Each row is a point. Each copy is the shape, with its points in the same order, turned, moved and blurred by noise. Some copies are also mirrored. Which?

Shape:
[[ 26 -30 -11]
 [  8  32  49]
 [ -6 -41  20]
 [-24 -21  10]
 [-22 -33  26]
 [ -2  14   9]
 [  2  37 -15]
 [ 26  33 -39]
 [-29 -13 -19]]
Copy 1:
[[-21 -27  21]
 [ 60   5  21]
 [-16  17  26]
 [ -7  18  -1]
 [ -7  32  19]
 [ 24  -7  -2]
 [ 33 -27 -27]
 [ 19 -60 -24]
 [-15   7 -26]]
Copy 1 is: only turned
Copy 2:
[[ 19  -1 -33]
 [ 23 -14  53]
 [ 28  37  -7]
 [  3  37   5]
 [ 21  47   5]
 [ -3  -2  17]
 [-30 -25  13]
 [-30 -42 -13]
 [-22  32 -11]]
Copy 2 is: mirrored

Shape, 9 rows:
[[-12   6  -4  20  -2  26]
 [ 15  -7 -18 -13 -21   4]
 [-10  11  -9  15  31 -40]
 [-30  18 -18 -28  23 -16]
 [  5  18  -9   2 -40   8]
 [  4  -1   9  -7 -34  17]
 [-31 -15 -16  14  22 -38]
 [-27  19  10 -17 -24   3]
 [ -5  -4   5  -4  34 -42]]
Copy 1, 9 rows:
[[ 17   1   9  14 -17   5]
 [-14   8 -24  21 -18 -15]
 [  5  -3  16 -28  21 -39]
 [ 31  35 -12 -23   4 -32]
 [-11  23   3  39 -15 -11]
 [-17  22 -10  23 -22  12]
 [  7  -2  15 -39 -14 -45]
 [  4  44   4   7 -17  -1]
 [ -5   5  -5 -41  21 -31]]
Copy 1 is: mirrored
Copy 2 (9 x 6):
[[ 22  11  14  22  -5   1]
 [-17  33 -11  -2  -5  -6]
 [ 20  -7   1 -25  51   7]
 [ -2   6  30 -44  12  22]
 [ 14  43   2  -3 -10 -23]
 [ -4  25   8  11 -13 -30]
 [ -1   2  19 -13  60  11]
 [  5  21  36 -18  -8 -26]
 [ -4 -18   1 -29  45   2]]
Copy 2 is: only turned
Copy 3, 9 rows:
[[  0  -1   3   8  -8  35]
 [-13  20  -6  -9 -26  -8]
 [-11 -28  44  -1  12 -16]
 [-34 -32  32 -12 -36  -9]
 [ 21  28   3  -9 -38  11]
 [  9  16 -15   4 -38   6]
 [-27 -16  45  30   3 -16]
 [  8 -11  13   9 -53   2]
 [-15 -40  24   0   8 -25]]
Copy 3 is: only turned

Shape (11 x 8):
[[ 22 -20 -35 -37  33 -14  44 -13]
 [-12 -26 -35 -23  32  -2  30   1]
 [ 12  -3   7   3  -7  -3  12 -18]
 [  0  -5  20   8 -19 -21  -4  14]
 [  8  29 -15  10 -14 -12   8  10]
 [-10   3  13 -26 -18  -3 -39  -8]
 [  2 -11 -19   0 -39  -7  13 -14]
 [  5 -10 -37  -6  33 -17  13 -24]
 [ -1  18   0   6   0  15  17   0]
 [ 22  18   7 -30 -30  13 -56  11]
 [ -8  19   5 -45  -6 -12 -17  -8]]
Copy 1 (11 x 8):
[[ 32  14 -46   9 -37   4  -8  41]
 [ -2  -3 -40   6 -25  16 -15  38]
 [ 20 -10   8  -8  -3  -5   1   2]
 [ -8 -19   3   1  23 -28   3   3]
 [ 19  -2  -7   6  49   3 -17  10]
 [-32  25  10   3  14  -5  20 -14]
 [  5  10  13 -26  20 -10  -2  31]
 [ 17   1 -40 -14 -14  16   8  17]
 [ 16 -14   8  13  12  18 -18   2]
 [-26  52  20  15  33 -11 -12 -34]
 [-11  33  -1  29  16   8  21   2]]
Copy 1 is: mirrored
Copy 2:
[[ 48 -14  40  -9  19   1  54 -15]
 [ 52  14  14  -7  12  20  38  -8]
 [-11  -6   9 -19  12  -9   7  -5]
 [-16   1   6   9  -9  -9  -9  22]
 [  8   3  13  12  -7 -34 -18 -19]
 [-21   8 -33  14  17 -20   9  13]
 [-10  19   6 -10 -22 -25  19 -18]
 [ 23 -13  12   8  14  17  33 -32]
 [ 17   4   1 -25  11 -16 -19 -12]
 [-32  35 -22  31  39 -46  -2  11]
 [  7  -6 -25  13  24 -35  24  14]]
Copy 2 is: mirrored
Copy 3:
[[ 34  12  10 -18 -55   0  21  35]
 [ 13  19   3   2 -56  26  29  23]
 [ 11   0  -1 -11   6   4   3   9]
 [-15   7   1  -9  15 -14  12 -19]
 [ 12   3   4  -7 -13 -15 -22 -29]
 [-27 -38   7  -2   2  -2  22  -3]
 [ 32  -7  -8  10   5 -10  23  -7]
 [ 23   0 -28 -27 -40  23   5  13]
 [  8   2  16   5  -3  15 -17  -3]
 [-31 -60   4  22  -2 -32 -10  -1]
 [-15 -41  31 -17 -19  -5  17  -6]]
Copy 3 is: only turned
Copy 4:
[[-16 -21   8 -24   0  56 -21 -11]
 [-14 -25 -24  -6  -6  36  -4   5]
 [-19   6  13 -14  -5 -18  -3 -18]
 [ 20  19   7 -17   0 -34  12   1]
 [  1   8  16  -5  -1 -10  45 -12]
 [ 13 -12 -11 -17  45 -41   5 -19]
 [ 10 -18  13 -14 -24 -22   6 -34]
 [-22 -29  14   5   7  28  -6  -1]
 [-26   5  -6 -15  -1 -11  29 -13]
 [ 30   9  -8  -4  57 -33  21 -46]
 [  5 -22   1 -34  47 -17  16 -11]]
Copy 4 is: only turned
